Every row gives one point. The points of each table are mixes of a few directions, plus a little noise. Count the directions of each table, and those that both share. Where both have some left over, give the other angles between the two spaces (their principal angles), to ten degrees, smallest first.

First:
[[ -3 -16]
 [  3  28]
 [ -6 -49]
 [  5  37]]
Second, 7 rows:
[[  6  45]
 [ -8 -60]
 [  2   7]
 [ -2 -19]
 [  2  11]
 [  6  42]
 [ -4 -24]]
Directions: first 1, second 1, shared 1

First (5 x 3):
[[-27  40  -7]
 [ 27 -39   7]
 [ 19 -27   5]
 [-41  60 -10]
 [ 22 -33   5]]
Second, 4 rows:
[[ 40  35   2]
 [-60 -51  -1]
 [  2   1  16]
 [ 18  15 -18]]
Directions: first 1, second 2, shared 0; angles 80

First (7 x 4):
[[-21 -16  35  20]
 [-10  -5  -3  17]
 [  4  -2  -1  -7]
 [ 11   8 -17 -11]
 [ 10   0 -18  -9]
 [ 15  42  -9 -16]
 [ -8 -26  13   6]]
Second:
[[-18   1 -10  10]
 [ -6   1  -1  -8]
 [-18   1 -11  17]
 [  6   0   7 -17]
 [ -4   1   5 -23]
 [ -5   0 -10  33]
 [ 60  -4  25  -7]
 [-14   1  -4  -5]]
Directions: first 3, second 2, shared 1; angles 90

First, 9 rows:
[[ 10   2  -7  -6  19  -1]
 [ 13   3  -9  -7  24  -1]
 [ -2   0   1   1  -3   0]
 [ 32   7 -22 -18  60  -2]
 [-21  -4  14  12 -39   1]
 [ -9  -2   6   5 -16   1]
 [  3   1  -2  -1   5   0]
 [-22  -5  15  12 -40   1]
 [ -5  -1   3   3  -9   0]]
Second:
[[  0   4   0   2   0  40]
 [-11 -11   3  -4   8   2]
 [-10  21 -19   1   3 -28]
 [  8  22  -5  27  -7  23]
 [ 16 -15  11 -22  -9 -25]
 [ -4 -21  11  -4   5 -13]]
Directions: first 1, second 4, shared 0; angles 70

First (9 x 8):
[[  7  -2   3  25   3  -5  12  -2]
 [  8  -2   2  26   4  -5  13  -2]
 [  9  -3   3  30  -1  -9  11  -9]
 [-14   5  -4 -49 -13   4 -26   0]
 [  7  -3   3  23  -8 -13   4 -14]
 [  4  -1   2  13  -5  -8   1  -9]
 [ -7   2  -2 -22  -3   4 -10   2]
 [-19   7  -4 -60  11  26 -16  26]
 [  3  -1   1  13  12   5  12  10]]
Second, 9 rows:
[[  1   3   0  -2   1  10   5 -11]
 [ 26 -33   5   1  15   3 -11  -3]
 [  8 -15   2   2   5  -9  -9  10]
 [ 14 -24   3   3   8 -12 -13  13]
 [ -7  20  -2  -5  -4  26  17 -29]
 [ -5  -5  -1   4  -3 -26 -11  29]
 [  6 -11   1   2   4  -7  -7   8]
 [ -4   9  -1  -2  -2   8   6  -9]
 [-39  55  -8  -4 -23   7  23  -8]]
Directions: first 2, second 2, shared 0; angles 80, 90

First (8 x 9):
[[ 15  -8 -33 -24  -1  25  47  24 -25]
 [ 55 -25 -13  18   2  44   4 -46 -19]
 [-30  26 -26 -12  27   2   6  60 -12]
 [ 28 -21   9   7 -15  10 -24  -2  -1]
 [-32  37  16  13  35 -29 -54  -8  18]
 [-10 -22  10  23 -29   5  36 -12  13]
 [ 25 -12  27 -35 -28 -24 -37  -4   5]
 [-51  24  12   8   6 -30  22 -15  22]]
Second, 10 rows:
[[ 44 -28 -18 -21 -17  31  14  15 -24]
 [ -3  27  -2  11  40  -4 -58   0  -1]
 [-12  23 -23  34  48  23 -38  41 -10]
 [ -3 -23  26  -8 -47 -21  43 -37  18]
 [  6  -9  19 -42 -36 -28  31 -32   8]
 [ -4 -27  33   9 -47 -19  33 -46  25]
 [-21   3   6 -16 -15 -19  33  -3   8]
 [-14  29  -3  14  38  -4 -44   8   2]
 [ 24 -21 -23   1  -7  33  18  29 -19]
 [-19  28 -15  13  39   3 -29  29  -6]]
Directions: first 5, second 4, shared 4

First (8 x 11):
[[  4  11   7   8  19  -1  -1   7 -16   2  25]
 [-11 -22 -17 -18 -39   3   0 -16  33  -3 -52]
 [ -3  -8  -5  -5 -12   0   1  -5   9  -2 -15]
 [ 12  25  18  20  43  -2   0  16 -36   4  57]
 [  0  -1   1   0   2   0   0   2  -1   0   2]
 [ -1  -2  -3  -4  -5   1   0  -1   5   0  -7]
 [ 10  21  16  17  36  -2  -1  14 -32   3  49]
 [-12 -25 -17 -21 -42   2   1 -15  36  -4 -57]]
Second (8 x 11):
[[ -8  39  -4  11 -16  10  -2   2   1  19  -7]
 [ 30 -52 -12  -4   3 -38  -7  10  17 -11  27]
 [-24   4  14  -8 -11   9  24   4   0   4   9]
 [-25   7  10  -3 -10   8  35  12  -1  10   3]
 [ 19  17  -7  12  21 -21 -60 -33   0  18 -24]
 [ 27 -21 -13  -9  -1  18  -5  12  -2 -42  10]
 [-17  24  15   0   6  -6 -30 -30  -1  23 -11]
 [  0 -16  -4   0   7  19  42  24 -13 -21  -9]]
Directions: first 1, second 5, shared 0; angles 90
